Each row is a point. Each copy is the shape, with its points in the same order, stretched, turned, moved and blurred by noise. Say if it was mirrored as well.
In the rows, zero is written as 128.

Shape (6 x 3):
[[132 145 143]
 [145 148 107]
 [112 103 160]
 [155 149 164]
 [128 157 114]
 [176  85  96]]
Copy 1, 6 rows:
[[144 121 139]
 [126  82 155]
 [126 150  90]
 [171 115 147]
 [124 103 163]
 [106  56  99]]
Copy 1 is: mirrored
Copy 2:
[[127 123 138]
 [108 107 137]
 [139 145 104]
 [144 113 145]
 [105 124 147]
 [113  83  96]]
Copy 2 is: mirrored
Copy 3 (6 x 3):
[[113 123 107]
 [128 151 101]
 [108 124 151]
 [ 69 129 103]
 [134 125  88]
 [122 218 161]]
Copy 3 is: only turned
Copy 4:
[[122 111 116]
 [117 146 100]
 [156 118 176]
 [145  78  93]
 [ 94 141 108]
 [213 175 129]]
Copy 4 is: mirrored

Shape:
[[ 97 152 133  70]
 [159  88 127 131]
 [165 153 134 126]
 [111  87  94  96]
 [130 159 110 131]
 [155 100 163 137]
 [120 158 139 112]
 [155 116 106 122]
 [145 137 159 124]]
Copy 1:
[[114  39 107 119]
 [138 174  78 156]
 [172 135  91 104]
 [129 102 100 191]
 [169 111 124 123]
 [113 173  73 111]
 [137  94 112 102]
 [168 140  92 159]
 [124 133  85  95]]
Copy 1 is: mirrored
Copy 2 (9 x 4):
[[109 206 107 134]
 [146  92  94 113]
 [ 99 136 117 100]
 [132 114  80 157]
 [ 96 123 129 132]
 [165 121 111  88]
 [117 162 136 118]
 [107 101  93 125]
 [136 150 125  90]]
Copy 2 is: mirrored

Shape, 8 rows:
[[107 151 145 148]
 [114 157  73 135]
 [195 213  89 132]
 [126 107 135 153]
 [119 150 167 128]
 [151 108 123 113]
 [118 127 127 147]
 [114 168 115 151]]
Copy 1:
[[106 137 133 118]
 [137 178  86  71]
 [224 199 147  86]
 [120 107 117 106]
 [107 128 143 147]
 [145 116 120 134]
 [118 122 118 105]
 [129 161 124  93]]
Copy 1 is: mirrored
Copy 2, 8 rows:
[[140 112 139  94]
 [156 171 147 145]
 [169 137 189 193]
 [117 118 121 120]
 [148  89 130  89]
 [141 120 110 151]
 [132 126 128 114]
 [146 135 154 118]]
Copy 2 is: only turned

Shape (12 x 6):
[[132 128  99 148 153 123]
 [145  81 146 136 107 110]
 [ 90 133 101 147 151 186]
 [125 155 166 107 138 168]
 [111 100 180 145  95 115]
 [ 92  97 141  93 182 147]
 [113 138 116 144 162 145]
 [182 126  86 138 156 108]
 [143 131 128 109 109 107]
 [167  94 149 124 111 135]
 [135 150 138 158 126 151]
 [106 125 194 150 157 130]]
Copy 1:
[[150 133 118 120 147 117]
 [125 141 169  95 181 107]
 [116 196  81 157 119 140]
 [ 73 147  73 127 118 157]
 [113 153 175  92 170 147]
 [ 95 177 118 179 160 145]
 [133 159  98 138 146 141]
 [154  89 111 102 149  82]
 [104  84 142 106 123 124]
 [105 133 127  85 160  95]
 [120 153  87  98 134 140]
 [126 178 125 118 189 170]]
Copy 1 is: mirrored
Copy 2:
[[149 126 123 107  91 118]
 [141 141  96 114 170 132]
 [169  95 148 165  67 135]
 [138 104 167 125 135 163]
 [139 164 117 145 181 166]
 [105  84 114 141  92 162]
 [147 116 138 128  83 142]
 [147 120 114  60 102  94]
 [125 139 139 105 149 105]
 [147 121 113  97 174 130]
 [171 136 151 120 126 146]
 [134 143 123 131 140 208]]
Copy 2 is: only turned
Copy 3 (12 x 6):
[[ 95 134  92 123 137 123]
 [178 168 129 152  90  92]
 [ 97  88 104 137 204 153]
 [126  67 177 110 149 154]
 [160 150 161 173 105  93]
 [143  74 135  85 176 102]
 [ 88  97 110 120 161 132]
 [109 148  78 104  95 126]
 [130 165 145 123 104 127]
 [187 141 141 138  89 116]
 [103 107 130 150 130 148]
 [120  71 159 136 126  95]]
Copy 3 is: mirrored

Shape:
[[158 147 165 119 149 112 162 131]
 [144 161 146 149 150 144 124  90]
 [157 141 158 141 137 112 156 112]
 [118 145 157 116  89 142 168 137]
 [113 139 150 104 150 122 140  84]
 [ 87 102  30  98 144 123 159  86]
 [132  97 146 143 150 137  69 132]
 [110 153 141 149 147 123 170 149]
 [117 121 141 129  90 137 127 177]
 [ 35 117  58 121 144  79  92 160]
 [119 123 151 148 120 107 167  82]
 [146 159 145 126  79 110 153 123]]
Copy 1 (12 x 8):
[[116 145 147 132 174  90 114 156]
 [ 89 110 100 118 133 107 111 185]
 [100 125 144 131 155  96 103 156]
 [107 120 168 134 113 131 147 158]
 [106 129 111 149 124  80 131 159]
 [141  91  83 210  95 157 103 136]
 [119 113  72  68 114 108 129 129]
 [111 152 139 122 119 140  99 175]
 [138 115 145  90 105 155 144 135]
 [200 122  69 110  48 154  92 148]
 [ 80 118 145 151 103 101  97 152]
 [124  95 168 132 135 118 121 165]]
Copy 1 is: mirrored
Copy 2, 12 rows:
[[104 180 119 143 152 126 160 121]
 [113 131 102  99 164 145 133 177]
 [107 155 127 140 152 107 154 146]
 [139 133 152  95 117 142 158  92]
 [100 136 130 128 165 166 131 126]
 [ 86  51 116 187  79 199 115 134]
 [141 154 125  81 141 131  78 181]
 [ 99 155 131 102 115 150 157 161]
 [148 138 143  75  92 129 125 115]
 [ 60  93 117  91  77 197  67 150]
 [104 127 162 141 148 110 152 148]
 [111 113 129 123 127 106 154 104]]
Copy 2 is: mirrored
Copy 3:
[[146 104 115  85 144  86 149 127]
 [161 137 111 118 152 131  92 130]
 [138 120  87  86 136 111 138 126]
 [138 117 127  79 122 140 167 122]
 [149  92 130 113 139 110 107 114]
 [149 122 162 166 114  88 119  48]
 [133 120 135 169 160 134  95 169]
 [166 123 114  95 106  95 153 129]
 [119 135 139 111 121 135 166 152]
 [118 135 170 153  66  93 110 127]
 [136 116  67  90 105 130 133 111]
 [108 144 103  57 120 141 155 123]]
Copy 3 is: only turned
Copy 4 (12 x 8):
[[123 115 147 108  85 145  95 133]
 [153 104 123 155 100 175 127 153]
 [130 108 134 118  94 145 105 162]
 [134 109 133  89 127 138 128 108]
 [124 121 156 133 111 172 129 150]
 [135 189 183 162 170 151  96 145]
 [138 138 128 187  74 134 159 121]
 [169 113 176 109  99 131  96 105]
 [139 125 132 124 108 110 135  76]
 [146 157 229 202 132 115 131  58]
 [148 107 149 114 124 143 129 182]
 [117  92 120 121 130 139 115 130]]
Copy 4 is: only turned

Shape:
[[120 133 123 117 124 155 157 149 104]
 [150  97 213 136 110 168 156 142 166]
 [112 155 118 164 128 126 125 137 119]
 [123 108 117 174 110 121 135 148 102]
 [144 117 146 120 102 142 142 147 127]
 [141 110 112 117 109 137 168  87 123]
 [157 158 125 114 102 118 125 146 101]
 [126 100 117 101 185 114 131 117 174]
 [135  95 141 101 106 117 209 100 114]
 [118 146 126 122 101 130 139 136 205]
 [112 134 131 131 109 118 125 130 105]
 [135 152 116 127 111 123 150 139 112]
 [161 144 132 105 108 118 175 123 151]]
Copy 1:
[[167 131 146 108 156 117 118 161 155]
 [156 173 118 111 107  70 192  43 145]
 [125 136 139 144 153 121  90 140 138]
 [141 187 133 120 146 116 105 165 103]
 [145 157 123 104 140 112 147 115 129]
 [155 104 123  99 119  99 114 129 133]
 [100 137 122 128 178 123 130 145 111]
 [112  69 157 149  60 126 141 100 153]
 [153 101 118 101 106  75 134 166 159]
 [125 101 131  93  88 129 114  33 183]
 [140 136 115 135 155 122 108 153 134]
 [121 120 135 120 153 115 109 152 140]
 [ 98  90 133 107 115  93 140 103 148]]
Copy 1 is: only turned
Copy 2 (13 x 9):
[[144 160 180 108 158 154 135 132 125]
 [193 154 166 108 159  51  64  77 189]
 [ 80 139 157 112  97 150 123 108 124]
 [ 66 131 177 123 145 146 120  86 165]
 [156 148 178 133 152 112 115 131 165]
 [145 151 130 162 165 145  75 139 115]
 [122 151 184 117 115 131 126 182 165]
 [165 142  30 147 147 157 139  96 141]
 [161 203 142 165 209 111  67 122 121]
 [159 145 132 208  81 133  91 100 132]
 [ 95 142 160 129 129 111 143 129 127]
 [124 164 173 132 124 145 111 150 137]
 [167 185 141 165 125 131  70 155 150]]
Copy 2 is: only turned

Shape:
[[ 84 142 163 165 104 131  70 160 147]
 [155 124 139 172 143 141 142  89 146]
 [138  77 177 119 130 127 162 143 118]
 [ 90 140 130  93  79 126 107 118 100]
 [114 145 139  84 143 129  87 138 142]
 [125 143 152 117 111 133 106 133 120]
 [137  89 145 138 135 104 137 149 140]
 [174 172 108  96 101 143 115 140 137]
 [122 178 156 138 104 156 167 120 153]
 [115 134 144 113 156 137 108 128  78]
 [160 157 101 174 121 151 129 145 168]
 [ 92 159 138 129 129 123 145 121 169]
 [144 131 127  63 106 174 140 169 172]]
Copy 1, 13 rows:
[[161 156 110 158  94 144 188  68 111]
 [131 139 119 141 129 118 133 157  78]
 [ 76 112 115 195 140 157 104 149 126]
 [129 111 106 146  76 102 141 116 168]
 [108 127 124 116  99 123 148  75 116]
 [116 140 127 141  97 114 148 117 133]
 [104 143  92 173 143 147 112 118 107]
 [122 170 148 122 114  61 120 128 140]
 [142 119 154 149 135  82 177 157 134]
 [101 132 133 103  87 163 151 128 137]
 [170 172 131 128 152 102 140 124  95]
 [142 112 112 138 137 102 178 114 117]
 [108 102 159 167 148  93 100  96 137]]
Copy 1 is: only turned
Copy 2 (13 x 9):
[[176  48 145 146 147 164 123 125 110]
 [ 99 130 132 141  75 101 167 156 138]
 [157 137 144 104 113 107 114 175 168]
 [186 127 107  75 110 155  96  72  96]
 [156 122 102 138 158 189 101  74 142]
 [170 114 127 126 110 146 106 100 134]
 [152 143 148 126 148 121 129 173 147]
 [156 153 119 155 129 121  88  55 105]
 [ 89 123 166 127  78 120  95 126 105]
 [145 107 103  97 129 144 110  66 167]
 [ 97 126 148 171 136  83 121 121  98]
 [ 83 132 144 121 122 176 113 139 109]
 [150 176 111 154 155 109  46 104 114]]
Copy 2 is: mirrored
Copy 3:
[[174 167 120  94 164 140 127 172 126]
 [161 151 182 162 130 122 130 112 159]
 [126 101 139 131 159 103 106  59 151]
 [123 150  74  99 105 118 105  78 104]
 [ 94 129  98 109 112 106 103 154 148]
 [130 145  95 117 131 108 117 120 143]
 [132 105 158 125 141 134 111 104 159]
 [104 121  54 173 121 119 113 130 152]
 [174 134  95 186 157  97  83 113 118]
 [126 155 116  83  97  77 166 113 128]
 [162 139 132 188 167 151 146 164 135]
 [157 123 136 152 137 109  66 148 117]
 [ 71 105  57 191 190 129  79 120 120]]
Copy 3 is: mirrored
Copy 4:
[[142 129 110 106 137 108 131 208  88]
 [108 100 178 109 151 169 119 126  80]
 [112 127 130 156 156  95 147 127 147]
 [134 153  87  57 158 109 140 125 137]
 [161 138 100 108 163  88  64 123 117]
 [141 146 121 109 140 112 112 143 124]
 [110  89 121 142 135  99 138 146 129]
 [139 122 170  89 111  98  67 132 126]
 [171 127 175  77 144 150 146 133 125]
 [152 172  94 122 149 102 102  88  80]
 [127  87 204  99 105 130 110 168  74]
 [176  98 127  76 160 131 140 124 117]
 [159 126 176 110 166  52  81 136 148]]
Copy 4 is: only turned

Shape (16 x 11):
[[121 143 123 111  95 107 125 147  96 140 145]
 [149 125 129 161 126  99 141 157 114 125 141]
 [130 108 100 161 131 104 147 136 133 138  90]
 [167 105 135 140 132 157 128 112  95 169 140]
 [118 114 117 101 148 129 103 132 144 163 145]
 [114  79 129  85 156 155 120 188 107 192 179]
 [157 123  98 203 120 140 132  99 143 137 162]
 [136 170 113 100 128 153 109 117 178 129 124]
 [138 123 139 126 131  93 118 117 142 148 137]
 [164 118 159 127 114 152 154 117 168 150 170]
 [120 124 139 126 136 115 149 129 149  95 166]
 [159  79  74 143 148 149 126 151 125 124  80]
 [ 94  97  98 122 101 118 156 109 111 120 150]
 [105 163 136 156 170 144 191 167  95 115 137]
 [ 80 112 140 123  88  69  69 132 128 127  92]
 [148 109 155 162 134 150 156 125 126 167  85]]
Copy 1:
[[137 112 144 142 138 126 163 128 167 139 157]
 [121 144 172 103 147 126 134 158 152 137 164]
 [140 132 152  82 141 112 112 119 167 146 126]
 [135 158  97 112 167  86 158 159 105 139 135]
 [124 144 117 124 104 122 167  92 134 146 107]
 [148 161  90 131 128 171 209 130 163 150 108]
 [132 147 159 101 131  72 152 198 104 165 117]
 [133 117 145 139  92 136 116  79 108 180 106]
 [129 144 148 114 119  86 147 102 138 125 134]
 [193 158 138 132 139 101 140 161 110 136 103]
 [150 123 152 114 109 131 136 148 134 105 119]
 [108 135 154  65 170 152 125 116 145 164 109]
 [174  95 112 110 131 110 171 157 165 102 102]
 [143 135  88 109 112 179  92 177 143 138 158]
 [ 92 115 165 137 125  80 144  86 204 109 118]
 [162 165  94 106 166  92  90 147 138 141 121]]
Copy 1 is: mirrored
Copy 2, 16 rows:
[[148 164 152 134 127 150 158 140 130 106  82]
 [104 166 148 146 147 136 129 153 159 161 107]
 [ 91 130  89 148 132 136 136 138 153 123  93]
 [149 107 177 140 103  83 139 109 146 107 144]
 [175  97 116 120 107 135 134 140 112  85 135]
 [189 108 136 112 114 107 188 198  71  61 158]
 [ 52 123 141 166  73 115  96 127 162 146  99]
 [161  90  91 117  68 156 127 115 125 133 123]
 [153 146 137 110 133 130  90 127 151 115 110]
 [120 136 127  80  88 113 109 131 134 132 129]
 [102 136 129 106 140 149  98 125 104 165 101]
 [132 105  58 192 130  99 160 139 134 138 130]
 [ 91 133 118 144 128 132 141 103  83  93  60]
 [ 56  85 154 117 136 166 172 163 123 187 125]
 [152 191 140 132 187 193 111 113 118  63 105]
 [ 98 108 138 113 122 127 148 125 179 125 154]]
Copy 2 is: only turned
Copy 3 (16 x 11):
[[111 138 116 109 107 121 186 143  80 120 112]
 [134 153 101 139 135 169 157 138 118 118 142]
 [105 125 100 116 180 165 117 168 142  98 130]
 [113 142  93 175 138 162 126  76  70 123 138]
 [ 84 134 130 116 129 156 138 118 113 141 109]
 [ 72 135  97 118  66 217 131  96  70 132 115]
 [126 134  65 198 177 169 142 104 150 149 141]
 [142  77 144 121 147 117 134 110 160 155  96]
 [ 95 164 136 115 153 140 143 124 139 114 109]
 [144 131 110 175 119 162 124  79 169 133  82]
 [139 149 134 163 127 142 131 172 159 131 116]
 [122 110  79 132 179 205  62 132  93 142 131]
 [ 82 138 108 157 140 132 136 192 104 112 106]
 [154  75 132 182 115 166 158 177 118 110 186]
 [ 81 181 123  29 123  74 125 176 132 108 117]
 [135 121 106 142 153 161  94  96 137  85 140]]
Copy 3 is: only turned
Copy 4, 16 rows:
[[142 119 109  93 147  98 127 126  92 120 128]
 [122 130 131 120 177 135 170 114 121 109  98]
 [ 88 130 110 129 150 147 141 101 139 135  76]
 [169 116 107 161 117 120 176 132 117 144 101]
 [107 158 118 158 123  98 136 166 116 137 119]
 [111 155  84 155  98 128 164 194  39 118 126]
 [163 169 166 159 184 138 181 144 161 180  59]
 [138 165 140 135 116 114  97 150 190 143 165]
 [119 143 127 151 151  84 138 125 134 113  90]
 [184 182 130 171 122 125 134 132 144 112 108]
 [123 188 157 136 139 124 125 102 123 130 137]
 [ 87 126  85 155 136 180 144 105 140 150 128]
 [131 169 119 118 129 115 111  96  80 178 105]
 [110 138 168  81  93 171 167 112 137 148 150]
 [ 84  87 133 131 173  69  69  97  88  93  86]
 [133  98 115 158  99 150 143  99 149 117  79]]
Copy 4 is: only turned

Shape (15 x 12):
[[113 136 111 148 117 132 103 140 101 134 144 111]
 [120 125 137  54 129 107 142 124 113 121 122 160]
 [153 132  93 152 150 132 132 118 109 120 136 122]
 [139  85 127 151 130 106 116 132 249 142 132 151]
 [130 155 124 153 136 102 118 136 115 102 127 133]
 [127 116 135 145 117 104 122 129  99 134 134 148]
 [126 151 126 143 124 114 151 109 109 148 122 116]
 [111 126 140  71 141 104 131 129 132 139 136 118]
 [151 145 112 137 107 104 144 117 101 100 132 100]
 [132 137 141 150 134 159 146 195 126 106 139 114]
 [150 119 132 138 130 155 123 159 125 130 108 103]
 [158 153 143 101 126 129 132 115 106 142 153 115]
 [113 145 136 150 123 210  91 109 110  76 133 155]
 [148 161 128  93 125 142 131 170 113 126 114 126]
 [145 138 141 149 142 104 123 118 117 119 127 109]]
Copy 1, 15 rows:
[[104 145 141 111 132 148 141 142 105 160 136 127]
 [165 102 141 136 112 135 120 127  79  90 152 114]
 [127 149 138 158 145 176 147 117 111 149 138 148]
 [ 64 133 118  99 184 121  52 176 167  70  70 159]
 [119 175 136 122 159 134 144 119 102 144 130 131]
 [115 128 134 112 137 135 146 129  90 122 120 132]
 [138 126 154 118 138 138 147  89 114 152 128 129]
 [148 125 146 107 108 140 107 128 105  96 148 134]
 [115 130 142 136 143 143 153  78  86 171 168 118]
 [117 128  76 139 133 154 140 145 155 150 142 112]
 [105 124 118 144 140 144 148 140 162 129 149 129]
 [124 123 147 168 100 139 138  98 112 155 160 121]
 [145 117 100 190 147 124 141 173 123 203 135 121]
 [126 129 128 161 122 139 147 129 142 133 161  96]
 [111 152 146 127 141 134 148 108 116 146 140 156]]
Copy 1 is: mirrored
Copy 2, 15 rows:
[[126 114 119 127 114  94 152 102 150 129 167 126]
 [145 102 156 139 169 162 167 148 134  88  99 152]
 [ 98 140 131 132 108 117 154  98 124 143 148 140]
 [ 32 149 138  69 155 134  41 207 138 104 159 171]
 [128 138 130  82 132 123 159 116 137 140 147 120]
 [126 111 142 123 130 156 134 134 151 134 167 124]
 [116  88 109 124 105 151 146  99 125 118 147 130]
 [133  97 131 118 145 136 158 155 127  80 122 174]
 [117 132 106 112 144 141 159  70 114 140 141 151]
 [141 100  84 115 116  94 150 159 127 148 131 141]
 [123 100 130 120 113 102 118 135 119 149 128 167]
 [135 113 115 128  96 139 171 106 148 129 118 169]
 [172 190 153 169  70  62 143 102 177 140 116  70]
 [140  87 121 109 140 108 169 116 128 141  88 163]
 [125 134 132  87 109 136 142 121 131 138 151 152]]
Copy 2 is: only turned

Shape (18 x 12):
[[147 149 100 149 196  85 136 164 143 139 139 138]
 [ 97 110 136 148 140 124 141 108 135 127 158 138]
 [133 136 125 161 125 195 147 141 154 122 143 107]
 [118 113 149 146 143 151 150 103 112 172 163 138]
 [153 147 178 122 112 161 143  92 132 102 191 169]
 [137 149 134 138 130  93 105  83 146 103 160 109]
 [148 142 129 121  92 177 123 141 164 145 151 107]
 [115 140 149 169 105 138  83 113 102 160 136 102]
 [141 141 123  68 145 116 123 138 128 125 133 144]
 [121 131 151 136 101  85  94  92 167 102 114 122]
 [121 136 137 140 115 105 137 128 136 153 104 132]
 [158 146 141 122 134 119 169 168 142  88 126  90]
 [159 140 126 108 119 118 115 102  97 111 133 153]
 [150 102 149 137 128 136 149 139 127 133 169 136]
 [127 109 127 187 122 142 112 149 123 135 137 127]
 [135 119 141 167 121 106 126 126 133  80 189 155]
 [192  64 156 127 109 174  92 111  68 167 109 166]
 [135 123  99 173 111  98 135 134 135 132 125 111]]
Copy 1:
[[175 111 155 151 144 124 151 142 181 219 100 141]
 [118 137 162 114 160 114 149  84 135 111 163 113]
 [ 80 146 172 108 115 167 106 109 183 122 155 128]
 [ 99 176 166 135 124  99 149  88 148  87 121 122]
 [131 195 191  74  91 138 152  65 146  65 151 100]
 [164 162  96 121 170 146 174 101 157 132 148  79]
 [125 137 114 104  81 182 128 100 170  91 126 162]
 [ 95 168  83 166 175 153 167 156 121  72 138 138]
 [190 120 114 104 106 105 114 123 124 149  98 143]
 [147 132  70 111 161 128 184 143 120 104 192 119]
 [125 108 106 119 142 102 168 163 134 119 119 158]
 [180  95 168 118 117 123  89 157 188 147 104 138]
 [139 141 109 118 114 124 147 146 115 124 116  84]
 [147 138 174 132  82 136 128 108 155  91 140 125]
 [ 91 125 148 157 138 169 146 154 131 107 176 133]
 [146 137 178 121 138 182 164  97 144 106 192  99]
 [ 90 180 122 174   7 107 125 204  82  44 161  72]
 [121  87 109 149 147 164 154 151 171 147 132 123]]
Copy 1 is: mirrored
Copy 2, 18 rows:
[[109 108  95 184 129 142 103  63 130  78 159 110]
 [ 98 135 143 130 128 145 137 122 116 138 119 139]
 [126 113 127  70 140 135 168 112 157 130 120 121]
 [124 159 138  95 131 164 113 101 124 145 129 103]
 [127 105 128  93 120 197 153 103  80 153 161 145]
 [123 117 124 138  73 141 138 119  79  99 146 158]
 [125  79 140  82 127 126 136 124 130 124 130 112]
 [162 147 134  90 101  88 145  96  91 141 113 120]
 [119  92 131 165 125 187 112 136 113 118 131  91]
 [141 102 144 156  92  89 126 151 108 136 132 175]
 [141 138 150 142 150  97 101 128 136 138 148 114]
 [168 116 153 135 156 149 145 109 133  83 159 138]
 [149 116 108 129 123 184 122 138  73 125 137 113]
 [125 114 137 101 140 162 107  91 116 114 128 135]
 [134 129 116  95 143  98 133  89 116 134  95 136]
 [100 102 120 123 124 141 138  82  61 114 132 177]
 [218 120  82  67 135 183  60 110 138 160  76  93]
 [128 143 126 129 142  96 101 117 111  95 136 127]]
Copy 2 is: only turned
